Rows are points. Each copy is the shape, with its points in the same order, stretched, turned, moved and blurred by noise. Say if it was mirrored as well.
(in the rows, 128 means zero)

Shape (5 x 2):
[[137 119]
 [100 126]
 [176 121]
 [ 81 114]
 [151 192]]
Copy 1, 5 rows:
[[152 100]
 [133  77]
 [160 145]
 [147  63]
 [ 89 141]]
Copy 1 is: only turned
Copy 2 (5 x 2):
[[130 134]
 [ 84 141]
 [177 112]
 [ 71 164]
 [117  41]]
Copy 2 is: mirrored
Copy 3, 5 rows:
[[128 140]
 [ 95 122]
 [164 163]
 [ 76 101]
 [121 215]]
Copy 3 is: only turned
Copy 4, 5 rows:
[[107 147]
 [140 129]
 [ 91 168]
 [137 107]
 [134 196]]
Copy 4 is: mirrored

Shape, 10 rows:
[[134 125 103  86]
 [134  76 169 149]
 [141 155 181 169]
 [171 101 143 110]
 [106 164  31  68]
 [166 157 160 150]
 [133  93 143 110]
 [109 108 170 108]
 [192  94 108 191]
 [132 127 121 133]]
Copy 1 (10 x 4):
[[151 111 113  96]
 [151 109  96 181]
 [141 175 107 179]
 [187 114 107 140]
 [127 106 150  34]
 [169 160 118 161]
 [154  99  94 140]
 [143 123  67 145]
 [170 114 176 179]
 [143 124 124 131]]
Copy 1 is: mirrored
Copy 2 (10 x 4):
[[132 190 125  99]
 [107 118 183 137]
 [182 134 190 157]
 [139 144 160  92]
 [139 233  60  99]
 [193 141 170 128]
 [113 155 162 120]
 [113 172 189 136]
 [160  71 121 114]
 [141 153 139 130]]
Copy 2 is: only turned
Copy 3:
[[147 111 107  86]
 [ 66 163 158 147]
 [131 155 209 147]
 [113 162 146  85]
 [215  73  59  83]
 [146 162 189 111]
 [ 93 136 132 111]
 [ 78 114 158 122]
 [138 218 136 134]
 [132 138 136 121]]
Copy 3 is: mirrored
Copy 4:
[[107 154 122  81]
 [155 183 124 161]
 [161 138 178 141]
 [153 179 129  97]
 [ 59 110 113  46]
 [168 143 167 107]
 [128 180 125 124]
 [117 181 154 138]
 [194 131  89 122]
 [126 138 130 113]]
Copy 4 is: mirrored

Shape, 12 rows:
[[155 115 174 105  69 140 124 177]
 [131 122 114  73 153 133 126  87]
 [124 112 120 134 163  72 110  96]
 [ 83 149  67 166 132  99  71 209]
 [169  99 116 157 124 133 152  62]
 [109 120  99 130  95  97  95 177]
 [114 113 138 110 162 147 190  79]
 [142 192 133  77  70 127 113 165]
 [147  69 133  98 133 158 158 123]
 [134 121 149 159 118 155  69 185]
 [102  93 116 100 119 158 134  63]
 [184 148  96 123  97 125  88 178]]
Copy 1, 12 rows:
[[168 144 170 117  76 151 161 169]
 [150 117 110  99 171 157 156  67]
 [151  81  79 115 170 106 110 138]
 [ 97 152 162 143 159  69  29 186]
 [127  76  44 130 115 159 149  94]
 [130 144 150 102 125 108  81 172]
 [143 122  59 117 151 130 208  93]
 [189 165 186 138  83 118 128 101]
 [129 130  96  96 147 188 191 125]
 [109  97 190 156 127 129 104 179]
 [107 107  99  71 132 141 180  70]
 [149 140 159 151 119 168  72 122]]
Copy 1 is: only turned
Copy 2, 12 rows:
[[137  38 172  75 118 112 127 114]
 [ 79 143 124  99 160 113 126 126]
 [109 162 135 139 117 125 123 100]
 [146 116 159 204  65  62 142 187]
 [144 142  93  86 170 168 135  97]
 [142  98 142 138  70  85 115 161]
 [ 76 133  96 111 166 140 180  91]
 [131  99 198  62 129  68 158 157]
 [ 90  68  98 109 164 134 123 105]
 [138  51 184 162 122 131 121 151]
 [ 67 129  91  88 141 150 144 141]
 [174  89 173 101 150  80 105 149]]
Copy 2 is: only turned
Copy 3:
[[124 128 207 142 109 151 175 105]
 [118  88 136  83  97  94 118  94]
 [123  93 129 124 165  75  94 122]
 [ 58 215 103 158 147  82 129 138]
 [183  97 152 137 115 106  63 133]
 [ 81 167 160 143 133  77 151 134]
 [189  81 113  76 114 139 120 135]
 [119 174 189 105  98 111 182  32]
 [129  68 148 113  73 138 134 153]
 [ 62 158 172 144 138 172 118 136]
 [161 113 148  54  92 124  95 163]
 [ 82 153 173 180  96 110 122  78]]
Copy 3 is: mirrored

Shape:
[[141  52 124 127 159 133 144 149 115]
 [134 121 100 131 141 104 123 104 115]
 [140 122 123 126 120 118 138 147 112]
 [ 56 129 101 196 172 130 118 151 155]
 [137 134 108 181 171 126 152 149 130]
 [105 122 175 140 161  60 133 155 109]
 [135 129 108 128 144 129 120 159 132]
 [139  86 157 171 150 107 140 111 189]
 [ 82 127 194 175 111 133 145 120 113]
 [140 128 153 121   7 130 133 132 141]
 [138 104 200 117  74 124  79  80 105]
 [142 125 112 129 148 114  93 150 103]
 [143  16  94 199 140 118 107 113 104]
 [ 66 111  99 123 177 123 150 131  95]
 [124 120 104 210 166 111  94 144 129]]
Copy 1, 15 rows:
[[172  59 116 131 112 134  82 174 161]
 [159 109 111 110 104 122 145 130 119]
 [125  97 109 141 103 124 120 135 135]
 [170  87  90 121 208 131  92 150  59]
 [154 106  60 140 148 137 118 171 110]
 [ 99  58 143 122 139 131 159 186 120]
 [128 114  98 125 121 118  98 147 116]
 [194 113 121 163 190 111 138 168 150]
 [138  91 159 177 180 169 122 145 114]
 [114 121 150 213 110  99 124  55 158]
 [146 133 231 169  98 128 129 133 133]
 [128 108 123 116  91 113 107 164 100]
 [246  40 120 156 103 101  98 170 121]
 [148  56 108  75 138 169 108 138 107]
 [176 100  93 144 149 106 114 182  65]]
Copy 1 is: only turned
Copy 2, 15 rows:
[[198 116 122 140 120  93 121 111 145]
 [150 161 114 172  95 133 128 102 126]
 [141 120 126 145  98 126 148 125 115]
 [128 109  94 151 169 161 127 114 154]
 [144 115 143 161 138 162 136 126 126]
 [142 118  82 172 142 120 130 151  61]
 [132 117 129 158 105 130 141 137 138]
 [131 140 137 149 199  88 150 124 118]
 [123  99 116  96 169 147 136  97  58]
 [104 121 130  93 109 108 206 100  93]
 [107 128 135 115  94  77 127  60  89]
 [136 117 125 173  79 124 116 118 143]
 [221 105 132 167 116  89 117  29 168]
 [175 145  82 139 111 161  94 113 130]
 [133  90 132 188 138 139 130  99 156]]
Copy 2 is: only turned
